Each point is reached from the start by the listed moves, each made once or not at all, plus a little noise. Is the number of moves made odd or even? Then give how often each move was made.

Moves:
(1): [ 0.63 -0.03  0.17 -0.24  0.00  0.44]
(2): [ 0.35  0.82 -0.11  0.40  0.08 -0.14]
(3): [-0.02  0.17  0.68 -0.48 -0.32 -0.25]
Start: [ 0.12  0.35 -0.11  0.24 -0.15 -0.27]
Points:
[ 0.39  1.20 -0.27  0.71 -0.05 -0.32] => odd (0, 1, 0)
[ 0.82  0.49  0.67 -0.44 -0.48 -0.11] => even (1, 0, 1)

Moves:
(1): [ 0.81 -0.12 -0.23 -0.13 -0.02  0.09  0.02  0.05 -0.08]
(2): [ 0.21  0.60 -0.12  0.26  0.00 -0.51  0.35  0.15 -0.32]
(3): [ 0.03 -0.25  0.48 -0.04 -0.33 -0.11  0.17 -0.10 -0.10]
(4): [ 0.22 -0.17 -0.14  0.78  0.07  0.00 -0.18 -0.15  0.06]
(5): [ 0.19 -0.07  0.26 -0.03  0.80  0.21  0.18 -0.02 -0.03]
(6): [ 0.10  0.29  0.23  0.15 -0.21  0.64  0.06  0.37 -0.13]
(7): [-0.12 -0.13 -0.22 -0.10 -0.07 -0.03  0.76  0.17  0.32]
(8): [-0.20 -0.46 -0.13 -0.06 -0.01 -0.17 -0.24  0.77 -0.14]
(9): [-0.05  0.24  0.21 -0.05  0.15 -0.04 -0.30  0.33  0.53]
Start: [-0.46 -0.10  0.12 -0.08 -0.18  0.31  0.00  0.08 -0.15]
Points:
[-0.19 -0.39  0.45  0.68  0.39 -0.27  0.81  1.27  0.14] => odd (0, 1, 1, 1, 1, 0, 1, 1, 1)
[ 0.68  0.20 -0.01  0.78  0.53  0.46  0.67  1.77  0.00] => even (1, 1, 0, 1, 1, 1, 1, 1, 1)
[ 0.04 -0.81 -0.51 -0.32 -0.24  0.22  0.55  1.09 -0.06] => odd (1, 0, 0, 0, 0, 0, 1, 1, 0)
[-0.35 -0.90 -0.13  0.55  0.61  0.31  0.45  0.81  0.04] => even (0, 0, 0, 1, 1, 0, 1, 1, 0)
[ 0.56 -0.79 -0.09  0.44  0.36  1.09  0.64  1.27 -0.13] => even (1, 0, 0, 1, 1, 1, 1, 1, 0)
[-0.38 -0.63 -0.15  0.65 -0.09  0.14 -0.44  0.70 -0.21] => even (0, 0, 0, 1, 0, 0, 0, 1, 0)
[ 0.77  0.00  0.58  0.02  0.23  0.01  0.76  0.24 -0.67] => even (1, 1, 1, 0, 1, 0, 0, 0, 0)

Moves:
(1): [ 0.37 -0.07 -0.33  0.12  0.07 -0.19 -0.07 -0.16  0.11  0.16  0.06 -0.05
  0.09  0.07 -0.12 -0.08  0.03 -0.27]
(2): [-0.08  0.19  0.24 -0.27 -0.09  0.31 -0.47  0.04 -0.20  0.05  0.57  0.23
 -0.21  0.36 -0.03 -0.02  0.11 -0.12]
(3): [ 0.07 -0.25  0.20 -0.03 -0.19  0.41  0.31 -0.04 -0.06  0.37  0.40 -0.02
 -0.27 -0.02  0.00 -0.11  0.03 -0.03]
(4): [-0.24  0.24  0.10  0.66 -0.02  0.22 -0.07  0.00  0.13 -0.19  0.23  0.04
 -0.03  0.05 -0.17  0.18  0.36  0.06]
(5): [-0.03  0.12  0.25 -0.03  0.70 -0.28 -0.05  0.09  0.37  0.16  0.21  0.35
 -0.30 -0.05  0.35  0.20 -0.04  0.05]
(6): [ 0.22  0.00  0.01  0.03  0.40  0.76 -0.23 -0.18  0.22 -0.36  0.16  0.02
  0.15 -0.14 -0.03  0.04 -0.16  0.19]
(7): [ 0.00  0.27 -0.16  0.07 -0.18  0.21  0.35 -0.27 -0.07  0.08 -0.01 -0.08
 -0.07  0.14 -0.01 -0.48 -0.15 -0.22]
(8): [ 0.02  0.23 -0.01  0.05  0.02  0.04  0.16  0.44  0.24  0.12 -0.12  0.15
  0.05  0.24  0.13  0.01  0.08  0.24]
(9): [ 0.16  0.13 -0.02  0.12 -0.25 -0.18 -0.53  0.03  0.62 -0.12 -0.43 -0.04
 -0.20 -0.25  0.16  0.11  0.19 -0.64]
(10): [-0.06  0.24  0.13  0.35 -0.10 -0.04 -0.02 -0.04  0.21  0.17 -0.15  0.16
  0.21  0.08 -0.12 -0.03 -0.19 -0.19]
(11): [-0.40 -0.21 -0.23 -0.41  0.01  0.17 -0.12  0.07  0.10  0.18  0.24 -0.12
 -0.26 -0.09  0.12  0.16 -0.29  0.32]
(12): [-0.08 -0.04  0.03  0.16 -0.03 -0.19  0.14  0.22  0.08 -0.02  0.03  0.30
 -0.12  0.00 -0.17 -0.16 -0.01  0.07]
(13): [ 0.16 -0.17 -0.19  0.01 -0.22  0.21 -0.10 -0.05  0.14 -0.68  0.28 -0.03
  0.39 -0.15  0.29  0.51 -0.12 -0.22]
(14): [-0.17 -0.18  0.14  0.23  0.23  0.06  0.04 -0.02  0.27 -0.09 -0.07 -0.12
  0.03  0.33 -0.45  0.11  0.26 -0.16]
(15): [-0.29 -0.32 -0.03  0.16  0.17  0.17 -0.11 -0.08 -0.10  0.01  0.07  0.33
 -0.03  0.10  0.40  0.05  0.07  0.17]
(16): [-0.04  0.12 -0.01 -0.06  0.06 -0.24 -0.02  0.23 -0.21 -0.02 -0.38  0.35
 -0.25  0.11 -0.05  0.64  0.14  0.08]
(17): [-0.43 -0.09 -0.04 -0.12  0.22 -0.04  0.23 -0.42 -0.13  0.24  0.19  0.27
  0.25 -0.32 -0.22 -0.22  0.56 -0.07]
(18): [ 0.24 -0.10  0.01 -0.29 -0.24 -0.11 -0.05 -0.22  0.26  0.00 -0.05  0.10
 -0.20  0.17  0.05  0.07 -0.08  0.31]
Start: [ 0.02 -0.14  0.09  0.06  0.29  0.03  0.23  0.15 -0.36 -0.04  0.13  0.06
  0.27  0.14  0.23  0.03 -0.26 -0.21]
Points:
[ 0.08  0.32  0.43  0.30  0.60  0.56 -0.67  0.87  0.64 -0.44 -0.10  0.98
 -0.30  0.79 -0.27  0.72  0.34 -0.48] => odd (0, 1, 0, 0, 0, 1, 0, 1, 1, 0, 0, 1, 0, 1, 0, 1, 0, 0)
[-0.82  0.13  0.02  0.71  1.32  1.11  0.31  0.36  0.59 -0.12  0.91  1.10
 -0.34  0.41  0.87  0.01 -0.46  0.66] => even (0, 0, 0, 1, 1, 1, 1, 1, 0, 0, 1, 1, 0, 0, 1, 0, 0, 0)
[ 0.02 -0.70  0.08  0.30  0.13  1.40 -0.93 -0.17  0.81  0.01  1.40  0.87
 -0.84  0.39  0.48  0.27  0.02 -0.18] => even (1, 1, 1, 1, 0, 1, 0, 0, 1, 0, 1, 1, 0, 0, 1, 0, 0, 1)
[ 0.88  0.17 -0.13  0.65  0.72  0.28 -0.43 -0.44  1.58 -0.76 -0.23  0.72
  0.16  0.41  0.25  1.03 -0.35 -1.25] => even (1, 0, 0, 0, 1, 1, 1, 0, 1, 1, 0, 0, 1, 1, 0, 1, 0, 1)
[ 0.00 -0.28  0.10  0.07  1.12  0.18 -0.43  0.30  1.14 -0.74  0.08  1.83
  0.01 -0.22  1.12  1.32  0.33  0.00] => even (0, 0, 0, 0, 1, 1, 0, 1, 1, 0, 0, 1, 1, 0, 1, 1, 1, 1)
[ 0.24 -0.62 -0.22  0.07  0.57  0.91 -0.35  0.15  0.71  0.04  0.11  0.08
 -0.49  0.19 -0.10  0.86 -0.11 -0.74] => odd (1, 0, 1, 0, 0, 1, 0, 0, 1, 0, 1, 0, 0, 1, 0, 1, 0, 0)
[ 0.32  0.03  0.66  0.54  0.78  0.97 -1.21 -0.22  1.48 -1.26  0.96  0.56
 -0.14  0.46  0.35  1.21  0.25 -0.74] => even (0, 1, 0, 1, 1, 1, 0, 0, 1, 0, 0, 0, 1, 1, 0, 0, 0, 1)
[ 0.01 -0.18  0.79  0.62  0.91  1.53 -0.74  0.37  1.42 -0.43  1.05  1.08
  0.03  0.64  0.94  0.89  0.01 -0.92] => even (0, 1, 1, 0, 1, 1, 0, 1, 1, 1, 0, 0, 1, 1, 1, 0, 0, 0)
[-0.71  0.00 -0.45  0.94  0.75  0.30 -0.31 -0.72  0.93  0.01  0.82  0.92
  0.28 -0.28  0.90  0.48  0.18 -1.24] => even (1, 0, 0, 1, 1, 0, 1, 0, 1, 1, 1, 0, 1, 0, 1, 0, 1, 0)
[-0.26 -0.54 -0.08  0.25  1.85  0.75 -0.17  0.34  0.90  0.17  0.65  0.68
 -0.08  0.58  0.63  0.50 -0.29  0.41] => odd (1, 0, 0, 0, 1, 1, 0, 1, 0, 0, 1, 0, 0, 1, 1, 0, 0, 0)
